Every row gives one point. Examples show where two turns around zero, p and q, send a point. Write where each new point lands after one turn and then the other. Backwards means that the second turn is done in reverse. Each puzzle has new turns, and all numbers are rounded.

Turn p:
3; -177; 97 -> 177; -93; 27
-60; 79; 6 -> -29; 94; 12
104; 15; 149 -> 95; 4; -156
-47; 83; -251 -> -242; -5; 116
Turn q:
-233; -73; 60 -> -182; -126; 120
221; 7; 40 -> 168; 10; -149
23; 167; -67 -> 99; 119; 95
-211; -112; -87 -> -246; 3; 65
109; -10; 27 -> 77; -6; -82
91; 21; 27 -> 85; 0; -48
Where do these land?
p, then q: 194; 116; -22 -> -173; 142; 40
p, then q: 141; -7; 95 -> -52; 135; -90
p, then q: -173; -108; -86 -> 89; -202; -1
p, then q: -162; -2; 13 -> 135; -75; 51

Turn p:
33; 222; 133; 230; 72; -88 -> -171; 180; -31; -130; -195; -128
62; -206; -48; -13; -54; 103 -> 144; -60; 38; -69; 175; 33
-5; 31; -44; -34; -88; 132 -> 85; -4; -78; 68; 69; -80
-9; 242; -58; 214; 166; -121 -> -160; 187; 141; 4; -215; -153
21; -56; 52; -216; 93; -5 -> -87; -38; -25; 93; 110; 177
-139; -195; -6; -94; -95; 69 -> 213; -99; -44; 28; 44; 142
37; -38; -29; -88; -93; -90 -> -24; -165; -1; 7; 12; 10
Turn q:
23; 66; -53; 138; -113; -148 -> -157; -60; -119; -72; -5; 118
-157; 0; 102; -18; -168; 151 -> 79; -44; 79; 143; -196; 115
-61; 247; 31; -57; -29; -189 -> -153; 213; -102; 57; 30; 150
-1; -100; 44; 22; 165; -174 -> -163; -2; 16; 33; 122; -165
138; -141; 97; 43; -76; 76 -> 55; -111; -50; -49; -149; -138
26; 95; -115; -38; 121; 249 -> 286; 24; 19; -9; 127; 47
33; -166; -105; -90; 100; 35 -> 52; -20; 157; -102; 72; -126
Where do these land?
q, then p backwards: 135; 14; 47; 132; -42; -44 -> 25; 62; 124; -29; -144; -18
q, then p backwards: 71; -234; 65; -53; -43; -339 -> 253; 243; 32; 126; 43; -205
p, then q: -51; -170; -246; 109; 57; 112 -> 12; 75; -253; 38; -45; -216
q, then p: -49; 137; 55; 171; 95; 10 -> 86; 123; 189; -15; 28; -57
q, then p: -4; 146; 44; -191; -4; 72 -> -119; 52; -90; 21; 1; -199
p, then q: -8; 156; -70; -59; 19; 117 -> -103; -72; -106; 10; 117; 76
q, then p backwards: -22; -150; 32; 47; 70; 69 -> 37; 4; -155; -9; -97; -32
q, then p: -71; 100; 74; -156; -152; 3 -> 37; 15; -180; 15; -34; -180

Turn p:
-32; -60; 34; 97; 148; 13; -157; 38 -> 172; 55; 78; -77; 93; -78; 25; 58
-31; 81; 124; 49; 112; 5; -207; 61 -> 170; 83; 157; -28; 141; 57; 4; -6
98; -93; -174; -181; -307; 29; 83; -66 -> -278; 42; -256; 89; -101; 89; -19; 129
139; 35; -191; -37; 25; 78; 121; 23 -> -140; 16; -53; -164; -160; 17; 68; -14
-27; -88; -156; -43; -217; 99; 219; 136 -> -135; -11; -98; 92; -326; 2; -42; 117
150; -85; -69; 72; -147; 189; 192; -75 -> -34; 37; -267; 15; -225; -5; 104; -62
-176; 81; 13; 57; 83; -91; -92; -118 -> 43; 10; 75; -11; 159; -99; -165; -91
-90; -18; 154; -111; 154; -28; -27; -28 -> -1; -20; 160; 89; 140; -89; 86; -41
-49; 193; 206; 67; 126; -81; -123; 29 -> 166; -26; 203; 0; 162; 97; -34; -137
18; -46; 59; 31; 25; -212; -10; 1 -> 40; -185; 3; -6; 116; 8; -26; 48
Turn q:
-54; -6; -116; -128; 64; -23; -74; 168 -> -77; -71; 107; -16; -129; -62; 103; -131
55; 117; -25; -80; 48; 119; 176; -152 -> 201; 60; -1; -114; 32; 133; -100; -92
-153; 83; 39; 133; -183; -73; 203; 10 -> -38; 58; -98; -206; 85; -177; -161; 92
16; 30; 233; 65; -92; -107; 79; -9 -> -51; 108; -54; -109; 86; 15; 16; 221
-86; 113; 80; -150; 73; 72; -41; -126 -> 142; 57; 42; -54; 132; 38; 141; -102
132; 60; -66; 184; -81; -10; -120; 127 -> -30; -231; -88; 53; -96; -31; -18; 145
147; -90; -69; 158; 201; -17; -125; 137 -> -189; -190; -56; 154; -95; 162; 17; -17
-33; 69; -135; 1; 100; 262; -63; -85 -> 163; -166; 48; 73; 98; 50; -51; -194
-39; -109; 59; -53; -120; -180; 68; -210 -> 36; 301; -98; 49; 10; -83; -13; 63
14; -267; 1; -132; -11; -42; -103; 138 -> -156; 75; 200; 171; -122; -45; 67; 15
Where do these land?
p, then q: 100; -53; -29; 163; 110; 71; -24; 89 -> 92; 74; 84; -63; -178; 59; -12; 76
q, then p backwards: 57; 78; 116; 36; -28; -69; 67; -31 -> 101; -49; -89; 19; -34; -2; -111; 28
q, then p: -97; 144; -121; 32; -21; 208; -116; 105 -> 19; -137; -130; 42; 140; -135; 161; 111
p, then q: 0; -116; 38; 62; -85; 162; 167; 102 -> 39; -13; -63; -28; -92; -134; -172; 168
q, then p backwards: -110; 8; -92; -532; 108; -19; -76; -22 -> 34; 179; 195; 22; 311; 377; 87; 62
q, then p: -59; 30; -136; 161; -40; -92; -59; -138 -> -39; -36; -93; -207; 22; -53; -131; 80
q, then p: 242; -110; 135; -85; 9; -131; -51; -247 -> 84; 91; 10; -144; -290; 186; -36; -144
q, then p backwards: -4; 54; -35; 153; 84; 139; 93; 41 -> 9; 113; -26; 50; -46; -209; 8; -48
q, then p backwards: 34; 83; -47; 148; -43; -115; 54; 63 -> 53; -79; -167; 50; -73; -61; 69; -31
q, then p: -70; -45; -21; -202; -82; -77; -106; 30 -> -16; -198; -28; 80; -14; 94; -51; -121
p, then q: -95; -72; 194; 63; -14; -77; 50; 8 -> -103; -4; -94; 131; -16; 101; -84; 101
